Each row of a before or after table is a point. One or more steps were done to the points. Then noise was added and the rows were shuffled. The steps act on columns, c1 being the first. What was done? A step turns or swaps two columns, mirrors them in a line or flattens them onto one, adds a multiple of one to another, or multiplies or shifts one. Angles are multiples of 10 degrees, from the lower column toward the higher: turns from -170 to 170, lines from 10 to 170 but not 90. Use the fewest steps. Two steps may share a column if one is a turn and the other turns, adds or multiplies; they go together, in the order done. Otherwise the lowest column goes first.

Before (11 x 2):
[[ 0.23 -0.04]
 [-0.51 -0.51]
 [ 0.03 -0.37]
 [ 0.90  0.42]
 [ 0.82  0.30]
 [ 0.06 -0.11]
 [-0.28 -0.06]
 [-0.83 -0.21]
 [-0.10 -0.53]
 [-0.07 -0.24]
 [ 0.05 -0.03]]
After (11 x 2):
[[ 0.09 -0.06]
 [-0.24 -0.05]
 [ 0.25  0.00]
 [ 0.64  0.30]
 [-0.71 -0.22]
 [ 0.06 -0.25]
 [-0.29 -0.54]
 [ 0.71  0.38]
 [ 0.11 -0.14]
 [ 0.22 -0.39]
 [ 0.15 -0.58]]
Steps: add -0.5 times c2 to c1

Before (8 x 3):
[[ 0.05 -0.39  0.58]
 [ 0.10  0.35 -0.37]
 [-0.21 -0.16  0.05]
 [-0.05 -0.12  0.87]
 [ 0.00 -0.42 -0.27]
 [ 0.22  0.07  0.53]
 [ 0.06  0.36  0.61]
 [ 0.46 -0.60 -0.47]]
After (8 x 3):
[[ 0.04  0.44 -0.80]
 [ 0.24 -0.10 -0.13]
 [-0.45 -0.74 -0.02]
 [-0.09  0.66 -0.20]
 [-0.13  0.02  0.54]
 [-0.06  0.09 -0.70]
 [-0.04 -0.52 -0.05]
 [-0.14  0.42 -0.38]]
Steps: multiply c1 by -1; mirror c2 and c3 in the line at 20 degrees

Before:
[[ 0.34 -0.06  0.11  0.23]
 [ 0.12 -0.79 -0.36 -0.32]
 [ 0.38 -0.23  0.15 -0.21]
 [ 0.40  0.05 -0.12  0.11]
 [ 0.30  0.09  0.03 -0.17]
 [ 0.15 -0.18 -0.32 -0.15]
 [-0.08 -0.05  0.04  0.03]
 [-0.11 -0.42  0.06 -0.32]
 [-0.05  0.12 -0.34 -0.15]
 [ 0.00 -0.11 -0.01  0.16]]
After:
[[-0.01 -0.71 -0.16  0.41]
 [-0.12  0.14 -0.40  0.28]
 [ 0.03 -0.12 -0.27 -0.10]
 [ 0.00 -0.55 -0.63  0.18]
 [ 0.09 -2.38 -0.63  0.30]
 [-0.14 -0.19 -0.22  0.17]
 [-0.05 -0.36 -0.30 -0.11]
 [ 0.11  0.33 -0.62  0.01]
 [ 0.02  0.27 -0.29  0.36]
 [ 0.13 -1.26 -0.27  0.04]]
Steps: turn c1 and c4 by 120 degrees; multiply c1 by 0.4; multiply c2 by 3; shift c3 by -0.30

Before:
[[-0.26 -0.15  0.03 -0.17]
 [-0.61  0.02  0.41 -0.31]
 [-0.40 -0.16  0.13 -0.33]
 [ 0.64 -0.53 -0.29  0.60]
 [ 0.06 -0.09 -0.24  0.48]
 [-0.05  0.30  0.56 -0.28]
 [ 0.31 -0.53 -0.67  0.15]
 [-0.43  0.49  0.11 -0.53]
 [ 0.21 -0.36  0.03  0.48]
 [ 0.41 -0.51 -0.23  0.27]
 [-0.04 -0.13 -0.19  0.45]
 [-0.49  0.20  0.53 -0.25]]
After:
[[-0.09  0.06  0.20  0.58]
 [ 0.74  0.07 -0.25 -0.34]
 [-0.12 -0.32  0.21  0.64]
 [-0.68 -0.47  0.27  0.79]
 [ 0.39  0.00  0.25 -0.42]
 [-0.44 -0.42  0.32  0.36]
 [-0.69 -0.10  0.64  0.19]
 [ 0.69  0.12  0.05 -0.42]
 [ 0.40  0.50 -0.27 -0.69]
 [ 0.22  0.07  0.17 -0.25]
 [ 0.39 -0.12 -0.44 -0.37]
 [-0.21  0.02  0.15  0.61]]
Steps: turn c1 and c3 by -140 degrees; turn c2 and c3 by -50 degrees; multiply c4 by 1.3

Before:
[[ 0.31  0.21  0.23 -0.60 -0.52  0.07]
 [ 0.07  0.66  0.62  0.51  0.29  0.44]
 [ 0.54  0.24  0.54  0.06  0.36 -0.39]
 [-0.15 -0.16 -0.51  0.15  0.38  0.46]
 [ 0.04  0.27  0.55 -0.18 -0.25 -0.33]
 [ 0.27  0.45  0.08 -0.47 -0.57  0.41]
 [ 0.16 -0.28 -0.39  0.55  0.34 -0.35]
 [ 0.09  0.78 -0.23  0.41  0.40 -0.23]
 [-0.22  0.93  0.39  0.26  0.68  0.49]]
After (9 x 6):
[[ 0.29 -0.32 -0.06  0.11 -0.28  0.05]
 [ 0.06 -0.87 -0.25 -0.09  0.10  0.42]
 [ 0.05 -0.59  0.06  0.07 -0.16 -0.33]
 [ 0.25 -0.26 -0.33  0.14 -0.36  0.34]
 [-0.21 -0.81 -0.61 -0.24  0.53  0.48]
 [ 0.52 -0.55  0.08 -0.13  0.31 -0.36]
 [-0.13  0.55 -0.11 -0.14  0.30  0.46]
 [ 0.15  0.46 -0.02 -0.08  0.11 -0.38]
 [ 0.10 -0.15 -0.79 -0.04  0.19 -0.20]]
Steps: mirror c2 and c3 in the line at 120 degrees; flatten c4 and c5 onto the line at 110 degrees

Before (14 x 8):
[[-0.53  0.28  0.09 -0.09  0.24  0.19 -0.16 -0.40]
 [-0.58  0.58 -0.19 -0.02  0.26  0.30  0.26 -0.14]
 [ 0.00 -0.02  0.23 -0.63  0.29 -0.51 -0.47 -0.21]
 [-0.87  0.29  0.56 -0.21  0.48 -0.30 -0.51 -0.70]
 [-0.23  0.21  0.71  0.15 -0.60  0.28  0.52 -0.52]
 [ 0.01 -0.05  0.04 -0.66  0.47  0.44  0.21 -0.76]
 [-0.02 -0.17 -0.26 -0.30 -0.21 -0.57 -0.09 -0.44]
 [-0.34 -0.02  0.05 -0.02  0.65 -0.23  0.05 -0.16]
 [ 0.26  0.14  0.08 -0.07  0.60 -0.04 -0.18 -0.46]
 [ 0.54 -0.20  0.32 -0.19  0.04  1.01 -0.15 -0.04]
 [ 0.05 -0.25  0.63  0.72  0.21 -0.02  0.37 -0.17]
 [-0.11 -0.92  0.04  0.74  0.50 -0.06  0.30  0.25]
 [ 0.49 -0.23  0.39 -0.16  0.32 -0.16  0.25 -0.02]
 [ 0.10  0.19 -0.44 -0.23 -0.22 -0.67  0.50 -0.03]]
After, 14 rows:
[[-0.30  0.79  0.21  0.01 -0.10  0.87  0.20 -0.13]
 [ 0.16  0.55 -0.10  0.00  0.46  0.39  0.00 -0.15]
 [ 0.29 -0.30 -0.03  0.71  0.99  0.52  0.27  0.25]
 [ 0.62  0.35 -0.12 -0.05  0.10  0.54 -0.19 -0.45]
 [ 0.39 -0.44 -0.32 -0.16 -0.01  1.65 -0.18 -0.04]
 [-0.56 -0.13 -0.67  0.17 -0.41  0.85  0.51 -0.53]
 [-0.13 -0.21  0.26 -0.27  0.01 -0.01 -0.11 -0.44]
 [ 0.61 -0.22 -0.43 -0.21  0.11  0.41  0.22  0.02]
 [-0.23  0.54 -0.13 -0.07  0.16  0.80 -0.17 -0.37]
 [ 0.29  0.25 -0.09 -0.63  0.29  1.01  0.28 -0.75]
 [ 0.17 -0.07 -0.61  0.69  0.28  0.60  0.40 -0.12]
 [-0.11 -0.03  0.49 -0.18 -0.36 -0.06  0.49 -0.07]
 [-0.34  1.00 -0.62 -0.21  0.38  0.33 -0.52 -0.70]
 [ 0.19  0.20 -0.25 -0.57  0.15  0.04 -0.44 -0.23]]
Steps: turn c1 and c5 by -40 degrees; turn c2 and c5 by -50 degrees; multiply c3 by -1; shift c6 by 0.60

Before (12 x 9):
[[ 0.64  0.08 -0.13  0.66  0.12  0.47 -0.31  0.04 -0.46]
 [-0.02 -0.29 -0.49 -0.19 -0.02  0.62 -0.46  0.54 -0.28]
 [-0.48  0.30 -0.22 -0.15 -0.10  0.06 -0.05 -0.37 -0.13]
 [-0.43  0.23  0.08 -0.41 -0.07 -0.17 -0.15  0.02  0.20]
 [-0.13  0.59  0.09  0.42  0.33  0.14  0.12  0.28  0.13]
 [-0.01 -0.07 -0.67  0.14  0.28 -0.10  0.00  0.46  0.01]
 [-0.39  0.49 -0.41 -0.44  0.62 -0.48 -0.46  0.37  0.06]
 [-0.20  0.38 -0.43 -0.11 -0.01  1.19 -0.07  0.26  0.04]
 [-0.56  0.28  0.20  0.48 -0.01 -0.11  0.27  0.08 -0.52]
 [-0.12 -0.16 -0.18 -0.43 -0.08  0.46  0.73 -0.72 -0.04]
 [ 0.51 -0.09  0.67 -0.67  0.45  0.02 -0.34 -0.48 -0.84]
 [-0.12  0.31 -0.44  0.12 -0.30 -0.76  0.32  0.32 -0.40]]
After:
[[-0.31  0.25  0.08 -0.39 -0.01  0.16 -0.26  0.02 -0.18]
 [-0.35  0.34 -0.48 -0.18 -0.25 -0.40  0.19  0.31 -0.77]
 [-0.48  0.32 -0.17  0.23 -0.04 -0.13 -0.26 -0.35  0.07]
 [-0.46 -0.14 -0.17  0.30 -0.06 -0.03  0.63 -0.72  0.44]
 [-0.19 -0.08 -0.68 -0.31  0.24 -0.02 -0.08  0.46 -0.13]
 [-0.55  0.30  0.22  0.39  0.07 -0.53  0.07  0.11 -0.06]
 [-0.32  0.37 -0.42 -0.82  0.68  0.08 -0.60  0.38 -0.47]
 [ 0.03 -0.28 -0.50 -0.76 -0.06 -0.29 -0.53  0.52  0.60]
 [ 0.69  0.03 -0.11  0.59  0.15 -0.49 -0.08  0.04  0.48]
 [-0.12  0.52  0.10  0.17  0.41  0.11  0.07  0.24  0.15]
 [-0.27  0.43 -0.40 -0.37  0.06  0.07 -0.17  0.26  1.18]
 [ 0.75 -0.18  0.70 -0.22  0.40 -0.87 -0.10 -0.51  0.03]]
Steps: add 0.3 times c3 to c1; turn c1 and c7 by 20 degrees; turn c2 and c5 by 10 degrees; add -1 times c8 to c4; swap c6 and c9

Before:
[[ 0.28  0.55  0.06 -0.10  0.33  0.34  0.01  0.39 -0.26 -0.19  0.06]
 [-0.72  0.13 -0.57  0.72  0.49 -0.82 -0.11 -0.22  0.56  0.08  0.10]
 [-0.16 -0.02  0.21 -0.18  0.46 -0.45 -0.40 -0.05  0.21 -0.23  0.12]
 [ 0.23  0.11 -0.18 -0.34 -0.07 -0.70  0.42  0.55 -0.31 -0.43  0.44]
 [ 0.01  0.88  0.00 -0.17 -0.01  0.21 -0.10 -0.22  0.37 -0.11  0.09]
 [-0.11  0.48  0.08 -0.20 -0.70 -0.35 -0.04  0.54 -0.42 -0.81  0.25]
 [ 0.37  0.51  0.27 -0.30 -0.30 -0.34  0.32  0.98  0.00 -0.82 -0.41]
 [-0.46 -0.03  0.17  0.31  0.39  0.79  0.06 -0.79  0.39  0.10 -0.17]
 [-0.51  0.17 -0.20  0.10  0.06  0.59 -0.18 -0.35  0.33  0.65 -0.38]
 [ 0.50  0.24  0.18 -0.41 -0.14  0.22  0.34 -0.33  0.17 -0.17 -0.01]
 [-0.22  0.08  0.02 -0.81  0.23 -0.11  0.24  0.22  0.47 -0.16  0.47]
 [-0.29  0.57  0.43 -0.31  0.16 -0.12  0.24 -0.26 -0.06  0.29 -0.15]
 [-0.37 -0.35 -0.29  0.62  0.16 -0.78 -0.58 -0.22  0.67  0.54  0.39]
 [ 0.07  0.34  0.47  0.06 -0.11 -0.45  0.35  0.76  0.15 -0.36  0.54]]
After, 14 rows:
[[ 0.50  0.05  0.08 -0.35 -0.10  0.23  0.23 -0.44  0.09 -0.20  0.07]
 [-0.35  0.01 -0.18 -0.24  0.16 -0.97 -0.34  0.62  0.85  0.45  0.17]
 [ 0.22 -0.03 -0.25  0.54 -0.12 -0.90  0.13 -0.30 -0.43 -0.05  0.55]
 [-0.12  0.02  0.25 -0.03  0.46 -0.59 -0.03 -0.14  0.15 -0.20  0.18]
 [-0.20  0.00 -0.02  0.26  0.28 -0.20  0.07 -0.78  0.39 -0.02  0.55]
 [-0.30  0.00  0.36 -0.28  0.15 -0.16  0.18 -0.25  0.07  0.21 -0.25]
 [-0.12 -0.06  0.07  0.58 -0.75 -0.51 -0.02 -0.17 -0.67 -0.46  0.58]
 [-0.51 -0.01  0.16 -0.83  0.39  1.00  0.08  0.29  0.39 -0.10 -0.18]
 [ 0.36  0.02  0.25  1.02 -0.27 -0.42  0.18 -0.30 -0.28 -0.88  0.07]
 [ 0.27  0.02  0.04  0.42  0.36  0.41  0.02 -0.11 -0.31 -0.01  0.11]
 [ 0.06  0.01  0.36  0.81 -0.19 -0.53  0.27  0.10  0.06 -0.11  0.72]
 [-0.54 -0.03 -0.13 -0.31  0.11  0.79 -0.14  0.10  0.57  0.22 -0.54]
 [-0.73 -0.03 -0.54 -0.22  0.53 -1.02 -0.20  0.74  0.53 -0.08  0.17]
 [-0.03  0.03  0.00 -0.19  0.03  0.27  0.03 -0.09  0.29 -0.13  0.16]]
Steps: multiply c2 by 0; multiply c7 by 0.4; turn c3 and c7 by 20 degrees; swap c4 and c8; multiply c6 by 1.3; turn c9 and c10 by -20 degrees; turn c10 and c11 by -30 degrees
